Each row of a before or after table is a point. One or more steps were done to the points. Then noise was added and the rows were shuffled. The steps act on columns, c1 being the first. Name the steps. A step turns or swaps two columns, mirrors them in a line or flattens them onto one, adds a multiple of one to another, or multiplies or shifts one. Angles are multiples of 10 degrees, from the lower column toward the higher: turns from -170 to 170, lines from 10 to 170 but not 90. Use the fewest steps. Two steps may share a column if one is a turn and the other turns, adds or multiplies; they go together, in the order done. Otherwise the lowest column goes first.

Before, 8 rows:
[[-40 -29  -5]
 [  4 -38 -17]
 [-24  23  46]
 [ 42  -7 -27]
 [-24  52  55]
 [ -1   5  32]
 [ 18  -9 -43]
 [ 24 -14  -4]]
After:
[[-18   3 -29]
 [-15  -3  18]
 [  6 -14  15]
 [ -7   9 -49]
 [-22  -1  47]
 [ 37 -12 -15]
 [ -8  22 -56]
 [  7  -4  46]]
Steps: turn c1 and c3 by 150 degrees; multiply c2 by 0.4

Before, 14 rows:
[[-23 -18   6 -24]
 [ 40  16 -12 -15]
 [  0  13 -27 -30]
 [-53 -60  45  35]
 [-11  34 -12 -24]
 [ 14  11  12  11]
 [ 13   5   7  -9]
 [ -9   8   6 -51]
 [ 30  -1  22 -20]
 [ 21 -52  26 -11]
 [-57  40  54 -51]
 [ 44 -18  20 -18]
 [ 41  27   3  29]
 [-42 -17  18  50]]
After:
[[  6   5  11  12]
 [ 18  -7  20 -19]
 [-23  16  53 -51]
 [ -9  -7   6 -24]
 [-21 -23  45  36]
 [  0   6 -25 -31]
 [ 17  10   2  30]
 [-17  -7  19  50]
 [  9 -22  26 -12]
 [  5   2   6  -9]
 [ 16   7 -11 -14]
 [ 13   1  22 -20]
 [ -4   3   6 -50]
 [ -4  15 -14 -24]]
Steps: multiply c1 by 0.4; multiply c2 by 0.4

Before (8 x 6):
[[ -4  26 -11   1 -27 -17]
 [-15  27 -15 -17 -44  17]
 [ 15  18  -8 -25   2  -5]
 [ -8  -5 -15  -9   3 -12]
 [ 10  22  -9 -14   7 -21]
 [ 15  -3  47  10 -16  18]
 [ 15 -45 -10  10 -14 -20]
 [ 12  24  -1   7  -5   7]]
After, 8 rows:
[[ 15  18  -9  23   7  -2]
 [ -3  25 -17 -13  31 -13]
 [ 12  25   2  -8   4   6]
 [ 11  22 -15  16  -4 -16]
 [-14  27  -8  -3  59  22]
 [ 15 -45 -16 -16  14 -16]
 [ 14  -3  51 -16  17   1]
 [ -8  -5 -18  10   0  -6]]
Steps: turn c3 and c6 by -20 degrees; multiply c5 by 1.3; turn c4 and c5 by -160 degrees

Before:
[[  0   1  12 -26  -2  -2   6   6]
 [ -9 -20  20   0  17   7  -4  16]
 [ 26 -21  -1 -15 -34 -20   7  -4]
 [-11 -17  -9   4 -17 -29  20 -11]
 [  2 -25 -13 -17  12  19   5   0]
 [ 10  -6 -11  -1   8  -8  56 -31]
 [-19  41  20  -5   6   9  -1 -15]
 [ -3 -36   4 -35 -28 -12 -23   5]
 [ -3  21  -1  -7  13  11   4   9]
 [-30 -16   8   3  12 -17  27   7]
 [-25  -2   4 -12 -25  10  14   5]
 [  5   3  19  10 -60  13  25 -14]]
After:
[[  0  12   9 -26  -3  -2   8   2]
 [ 25 -14  17 -12 -36 -18   3 -12]
 [  0 -27  10 -15  11  18   3  -2]
 [-24   4   2 -14 -24  11  12  -4]
 [ 13 -12  -2   2   7  -9  25 -59]
 [ -3  14 -19  -7  13  13  11   3]
 [  6  13   7  11 -61  12   8 -26]
 [ -5 -22  31 -35 -28 -11 -12  19]
 [-13 -15   6   1 -21 -27   6 -24]
 [-19  41 -22  -4   8   9 -11 -12]
 [-32  -5  14   1  12 -15  26 -13]
 [ -8   2  30   1  18   7   6  14]]
Steps: turn c2 and c3 by -50 degrees; turn c7 and c8 by -40 degrees

Before, 12 rows:
[[ 28 -10  31  -7 -13  -5 -20   2  16   3  22]
 [ -7  -7  10 -10   6  17   1 -27  -8   7  -6]
 [ 16  19 -35  37 -30  33  15  -3 -12 -15  20]
 [ 19  14  -4   2  15  -7  21   9  14  -1  -9]
 [ 13  23  14  58  -7 -11 -11   1  39  10  24]
 [ 14  58  -9   2 -12  14  18  -8  18 -25 -28]
 [ -3  -6  33 -16  -2  30   7 -28  38  -1  40]
 [  3 -11   6  -7  -8 -32   1  -9   7 -23  11]
 [ -1 -14 -10   4  -7  36 -31  -6  46 -31 -28]
 [-14  -4 -22  -5 -24   7 -16  14  34 -12 -16]
 [-33  28  37   5  25  -4  28   4  -8 -26   0]
 [  0  27 -26   2  44  -4   1  -2 -30  12  30]]
After, 12 rows:
[[-16  11  19  -8   6   1   3 -21 -12   7  -9]
 [ 26 -15  13   5  26  35  25 -31 -10 -25  -3]
 [ -4 -62 -10   3 -13 -13  19 -11 -17 -24 -28]
 [-16  -1  -9  -8 -14  31 -20  25 -20   2  23]
 [ -1 -21 -16   5  14  -1  21  17   1  -3 -11]
 [ -8 -22  16  36 -28 -47  13   3  -5 -17  17]
 [-24   6 -11 -16  -4  14   5 -20 -55  -4  42]
 [ -7  14 -25   3  -9 -27 -30  -2 -42 -33 -26]
 [-11  10 -15  -9  -8  21   0  -1  17 -25   9]
 [  7 -26  15  -2  45 -20   2  -7  30  14  25]
 [  1 -25 -37  58  -2  19  -9   6 -18  12  25]
 [ 19   6 -32  -3 -24 -23 -14   3 -11 -13 -19]]
Steps: turn c1 and c2 by -160 degrees; turn c1 and c8 by -50 degrees; turn c3 and c6 by 120 degrees; turn c3 and c9 by 120 degrees
